Each wall is flat, endless, passes through zero and stands at right angles to its row. A trip goes straight from one point to another. Which walls does it cross, in order?

Walls:
(1): [-0.98  1.96 -3.57]
(2): [-1.10  3.71 -2.66]
(3): [ 0.66 -2.68 -1.89]
(4): [-1.39 -1.23 -1.55]
(5): [1.15 0.46 0.85]
(6): [ 0.66  0.00 -1.38]
(7): [ 1.37  0.27 -3.63]
Trips:
[0.29 1.20 2.83] to [ 0.90 -1.57  1.80] => 3
[0.02 0.02 2.13] to [-2.89 -0.75  2.41] => 5, 4
[-0.16  0.91  2.17] to [-2.20 -1.84 -0.51] => 5, 4, 3, 1
[ 1.78 -0.99  3.37] to [1.05 0.05 2.84] => none
[-2.33 -0.85 -0.40] to [-0.03  1.60  0.26] => 3, 4, 5

Walls:
(1): [ 3.96 -1.51  1.38  6.25 -2.46 -0.63 -0.05  1.79 -0.28]
(2): [ 1.26 -3.46  1.55 -2.71 -0.83  0.90  0.78  1.99 -0.53]
(3): [ 2.74 -1.48 -0.91 -1.02  1.43  0.87  1.53  0.94  1.95]
(4): [-0.14  3.29 -4.01  1.84 -3.40 -0.25  0.08 -1.33 -0.77]
(5): [ 0.25  1.20  1.26  0.31  3.15 -0.21  2.98  0.66 -0.14]
(6): [-2.47 -2.41  0.70 -2.48 -2.33  1.66  0.59  3.26  2.52]
(7): [ 2.16  1.58 -0.01  0.10  1.57 -0.64  1.13 -4.81  0.13]
(8): [-1.29 -2.75 -0.08 -0.97 -1.48 -1.91  1.59 -0.99 -1.27]
(9): [-3.21 -0.84  0.48  2.20  1.80  1.04 -2.21 -0.97 -2.25]
(10): [ 0.36  1.03 -0.80  0.02 -1.37 -0.79  1.66  1.07  2.44]
(11): [ 1.38 -0.58  0.64  2.62  0.36  2.38  0.81 -0.64 -2.86]
Trips:
[-1.03 -2.08  2.92  2.40  1.15 -0.96  1.11  1.84 -3.94] to [-0.46  3.42 -0.18  2.07  1.54  0.60 -1.02  0.71  0.23] => 2, 8, 4, 7, 10
[-0.72 -0.25  4.23 -1.74 -0.23  0.07 -1.28  2.06  1.86] to [-1.75 -0.77  2.73  0.32  2.73 -1.67 -0.51 -2.18 -0.62] => 10, 9, 8, 7, 6, 2, 11
[-0.32 -2.69  0.45  2.37  1.07 -0.93 -0.05  0.11 -2.51] to [ 1.89  2.48 -1.50 -0.49  0.72  0.07  1.83 -1.67 -1.29] => 7, 2, 4, 3, 9, 8, 1, 10
[ 0.15 -3.23  1.59  0.83  1.40 -0.13  0.46 -0.98  1.27] to [-3.25 -0.67  1.22 -0.62 -0.10 -0.18 -1.51 -0.64  0.88] => 11, 7, 1, 5, 3, 2
[-1.09  2.20 -0.63 -1.45  1.14 -1.38  5.14 -0.24  0.22] to [-1.71  0.36  0.84  1.77  1.85  0.71  0.53  0.65  1.28] => 4, 6, 8, 9, 7, 11, 3, 1

Walls:
(1): [ 0.01 -1.24  1.23  0.37 -1.27  1.62  0.16 -3.13  2.32  3.36  0.24  3.27
  0.01 -4.86]
(2): [-1.87 -2.02  0.42 -0.94 -3.35 -1.06 -1.93  0.07  0.95 -1.22  1.99  3.73
  1.77  0.11]
(3): [ 3.99  2.17  3.03  0.89  0.57 -0.98  1.04 -0.08  1.72 -3.24 -0.41 -0.55
  0.25  1.13]
(4): [-3.61  0.50 -1.99 -1.60  1.75  0.67  2.05 -0.43 -4.04 -0.43  0.36  3.72
 -0.91 -0.81]
(5): [ 0.58 -0.40 -0.24  0.91  1.81  0.25 -1.17  2.64  0.06 -0.31 -0.96  0.25
  1.18 -0.49]
(6): [ 0.91  4.03  0.10  1.56  0.48  0.11 -0.73  1.76  0.58 -0.70  1.76  0.67
  0.58 -1.67]
Trips:
[-0.02 -1.26  2.71  1.20  2.25  1.40 -2.67 -0.35  3.10 -1.08  1.18  1.78
  1.33 -0.22] to [ 1.18 -1.12  1.88  0.30  2.91  0.57 -1.38 -2.66  1.56  0.92 -0.09 -1.66
  0.85 -4.58] => 2
[-1.66  2.02 -0.27 -1.62  1.48  2.05  2.19  2.31 -0.45  0.35  0.34 -1.84
  1.82  0.07] to [ 0.80  1.37  5.07 -0.59 -0.81  0.43 -1.77 -3.65  1.37 -0.56 -2.05  0.36
 -1.42 -0.54] => 3, 5, 4, 1, 6, 2
[-0.14 -3.26 -1.19  0.57  1.83 -0.56  0.12  0.93  2.90  1.03 -2.79  1.38
  1.65  0.72] to [ 1.37  0.06 -0.51  2.85 -0.48  2.33  0.69  0.56  1.52  0.66  1.41  0.37
  0.63  1.08] => 3, 6, 2
[-0.42  0.65  0.39  0.24 -0.81 -3.51 -0.26  1.20  2.75  2.44 -0.64  1.14
  1.10 -1.88] to [-0.56  1.09  1.71  0.37  0.95 -1.56 -4.03  0.80 -0.28  0.72  1.37 -0.45
 -0.25 -1.71] => none
[-0.78 -1.25  1.86  1.91  1.14 -1.28 -5.52 -1.67  1.06  1.60  2.06  1.13
  2.29  0.15] to [ 0.03 -3.64  0.22 -1.72  1.91 -2.85  0.03  2.11 -0.31  0.75 -0.10 -2.22
  1.03  0.93] => 6, 1, 2

Walls:
(1): [ 0.02 -1.37 -1.25 -1.13  2.85  0.40  3.19 -0.10  1.85  2.99  2.23 -1.41
 -2.27  0.03 -0.01  2.95  1.00 -2.00 -0.54  2.56  0.26  2.29  2.31 -1.05]
(2): [ 3.18 -0.39 -0.32  0.34  1.68 -1.00  0.24  3.57 -0.07 -1.20  1.40  1.58
 -1.93  2.36  0.03  0.90 -1.03 -0.07  0.51 -1.21 -0.60  0.32 -1.60 -0.59]
(3): [-0.86 -1.77 -0.61  1.01  2.11 -1.41  0.00  1.16 -3.53 -2.20  1.64 -0.03
  0.81 -0.03  1.53 -3.53  1.43 -2.18  3.50  3.61 -0.55  0.76  1.12  2.18]
(4): [-0.01 -0.85 -2.37  3.69  0.05  1.36 -1.93 -0.68  0.46 -0.78  0.32  1.92
  0.88  0.21 -0.14 -1.20  1.04 -2.39 -0.08 -1.76  0.99 -2.13 -0.19 -2.58]
(5): [-0.64  1.94  0.79  1.40  2.70  1.09  0.08  2.02 -2.01  0.43  0.28  0.15
 -0.19 -1.20  2.63  0.31 -1.53  3.06 -1.47 -0.88 -0.57 -3.13 -0.14  1.09]
(6): [-3.37 -1.49  3.17  1.13 -0.47  0.71 -1.07 -0.03  1.28 -2.05 -1.57 -1.50
 -0.91 -0.58  1.34  2.05 -2.16 -2.34  0.89 -2.01  2.89  0.85 -0.14 -0.27]
(7): [-0.71  0.99  0.37 -1.24  1.03  0.09  0.03  0.39 -1.57  4.17 -4.52  1.61
  2.70  0.70 -0.12 -0.32  0.27  0.89 -3.71 -0.35 -1.73  1.24 -0.28  1.23]
(8): [ 1.90 -0.45 -1.65  0.50 -0.55 -0.51 -0.83  0.51 -2.49  2.93 -1.98  2.06
  2.22  4.07 -0.62  4.70  2.56 -1.90  3.01  0.85 -2.15 -0.26 -1.51 -0.40]
(9): [-0.71 -0.79 -2.97  0.31  1.49  1.74 -2.92  1.40 -2.21 -1.04  0.29 -4.48
 -0.84 -1.64  1.87 -1.57  4.76  1.44 -2.34 -0.48  2.48 -1.41 -1.98 -0.59]
(10): [ 1.09  2.50  2.01  1.78 -1.25  0.36 -0.98  0.30 -0.56  3.49  1.73  1.24
  0.65  2.96  0.59 -1.97 -1.63  0.90 -1.43 -0.53 -2.84  1.65 -0.88 -1.63]
Trips:
[-0.21 -3.37  3.97 -0.77  1.64  0.54 -0.11 -1.08  0.58  0.13  0.68  2.59
 -0.18  0.25 -0.38 -1.29 -2.20  1.05  1.38 -0.66  1.84  1.02  3.13 -1.61] to [ 0.54  3.02  1.44 -0.77 -1.18  0.32  0.88  1.25 -3.11 -1.33  0.57 -1.27
  1.25  1.65  0.69 -2.74  0.11 -0.86 -0.39 -0.19 -0.29  0.90  5.21 -3.10] => 2, 1, 6, 5, 7
[ 0.40  3.13  0.82 -2.67  1.18  3.76 -0.81  0.16 -3.28 -1.59  0.24 -1.18
 -1.20 -0.98  2.28  2.47 -1.11 -1.11  0.82  2.33 -0.17 -2.61 -3.14 -1.38] to [-0.96 -0.44 -1.03 -0.34  0.13 -2.11 -1.45  1.00 -2.00 -1.43  3.07 -0.71
  2.05 -4.66  1.13 -0.80 -0.82 -1.36  1.35  0.64  0.55  3.71 -0.96  1.25] => 8, 2, 5
[-1.40 -1.65 -1.61 -0.60 -1.16 -0.77  1.57 -2.56  0.29  0.38  1.18 -1.40
  1.11  0.65 -4.27 -2.36  0.46 -0.82 -1.84 -1.97 -1.79  2.01  2.43 -1.69] to [-2.06 -2.41 -0.54 -1.56  2.56 -0.76 -1.25 -2.40 -0.60  0.16  1.48  2.23
  1.66  0.33 -0.03  0.40 -1.18  0.93 -2.92 -1.91  2.55  0.76 -2.68 -0.38] => 9, 6, 10, 1, 5
